Each row of a before or after table is a point. One or more steps were done to the points. Then noise was added and the rows were shuffled. The steps act on columns, c1 being the first. Name the steps. A step turns or swaps two columns, mirrors them in a line or flattens them onto one, adds a multiple of one to another, or multiplies or shifts one. Angles are multiples of 10 degrees, from the lower column toward the higher: turns from -170 to 170, lines from 10 to 170 but not 90. Use the fewest steps. Two steps may share a column if one is a turn and the other turns, adds or multiplies; they go together, in the order done. Otherwise the lowest column goes first.

Before:
[[  6 -18]
 [-68  42]
 [ 23  12]
 [-33  42]
 [ 37  53]
 [ -7 -20]
 [-54 -27]
 [ 10 -34]
 [ 43  27]
 [-30 -11]
 [-14  21]]
After:
[[-16 -16]
 [  2 -21]
 [-60  -5]
 [-33  -1]
 [ 52  36]
 [ -3 -36]
 [ -5  21]
 [ 28   3]
 [ 51  12]
 [-17  48]
 [-51  60]]
Steps: turn c1 and c2 by -20 degrees

Before, 8 rows:
[[-33  14  -3   0]
 [-46   2 -45 -18]
 [-59  10 -19  16]
 [ 41 -64 -43   4]
 [-13 -23   1 120]
 [ 30 -30   3  -7]
 [ 43  23  12 -39]
 [ -1 -20  15 -14]]
After (8 x 4):
[[ 15   6 -18  38]
 [-16  -6 107  58]
 [ 21   5  -4  -6]
 [-50 -18   5  25]
 [-23  -8  -1   0]
 [ 45  16 -30 -33]
 [-39 -17 -40  30]
 [ -9  -1  -7 -19]]
Steps: flatten c1 and c2 onto the line at 20 degrees; turn c3 and c4 by -60 degrees

Before:
[[ 12 -18  25  -5  17  -3 -12  -2]
 [  5  -9  16 -24  -5  -9  13 -14]
 [  4  27  -9   1  14 -38  -1  12]
 [ 10  22 -63 -17  14  26 -26   9]
 [-11  19 -50   3  12  15 -18 -15]
 [ 15  40  -8   8 -14 -32   0  17]
 [  7  37  16  10   8 -13  24  17]
 [  1 -26  10 -14   2  -9   8  17]
 [-14  11 -49  -1  10  13 -26  11]
 [  9 -25  22 -42   1 -17   5  -3]
 [ 26 -22   8 -12   6  -2  16   3]
 [ 15 -11  13  -5 -14   4 -13  -1]
 [ 15   3 -51   5  17   3 -17  -9]
 [ -1  34 -24  31 -10 -23  15  16]]
After:
[[  28  -19    5   -4  -19    6   27   -3]
 [  24  -20  -15  -13   -6    3   29    4]
 [   6   40  -18    8   19   30  -11   16]
 [  19  -11   -2   -5   11   -5    7    0]
 [  -3   28   -7    5  -10   43  -16   14]
 [ -49   18  -23    3  -14  -12  -93  -11]
 [   9  -31    8  -16   -1    6   26   18]
 [  14   -9    8  -20    5    6   37  -13]
 [  24  -25    4  -45    1   15   38   -3]
 [ -18   33  -14   29   13   20  -23   17]
 [ -51   10  -20   -4  -12  -11 -100   11]
 [ -42   24  -46  -15  -19  -25 -123    8]
 [  18   41    6    8   -6   13   47   17]
 [ -29    4  -42    7  -14    0  -93   -6]]
Steps: add 1.5 times c3 to c7; turn c1 and c3 by -50 degrees; turn c5 and c6 by 170 degrees

Before, 8 rows:
[[ -8 -13 -15 -89   3   6  14 -91 -25  10  14  29]
 [-19  -8 -27  10  10  32   9   7  -1  19  -2  17]
 [  3   9   5   0  35  42  11  16 -17 -28  -4   3]
 [ -8 -16 -12  24  17 -32 -29 -46  28  28  16 -22]
 [  2 -10   7  20   4  27 -42  17  24 -23  -6   5]
 [  8  15 -17  25   3  -6  -3  11  -1   3  -5  30]
 [-15 -13  40  27   8  19  -6  10  -5  -3  11  23]
 [ 32 -13 -17  25   1  18  16  16  20  28  -7 -16]]
After (8 x 12):
[[ 62  51 -28  -7  12   8 -12  10  16  29  20 -27]
 [-14   1 -38   5  10  -4   9 -15   1  -4 -36  25]
 [-27  -2  -7 -14   8   7  26 -10   9  21  27  15]
 [ 22  -6 -11 -27   0   9  33 -20  22  26  19 -15]
 [ -9 -11 -13 -10   5   9 -24 -16  28 -22  -6  10]
 [-26 -21   1  -3  36   1  33   1  -3 -28  -4   9]
 [-21 -15 -11 -23   6  -5  17   8  -6   0  14  31]
 [124  84  64  63   2 -12  36  34 -22  10  19  26]]
Steps: turn c2 and c8 by 120 degrees; add 1.5 times c2 to c1; turn c3 and c11 by -70 degrees; turn c3 and c4 by 130 degrees; flatten c6 and c9 onto the line at 70 degrees; shift c7 by 20
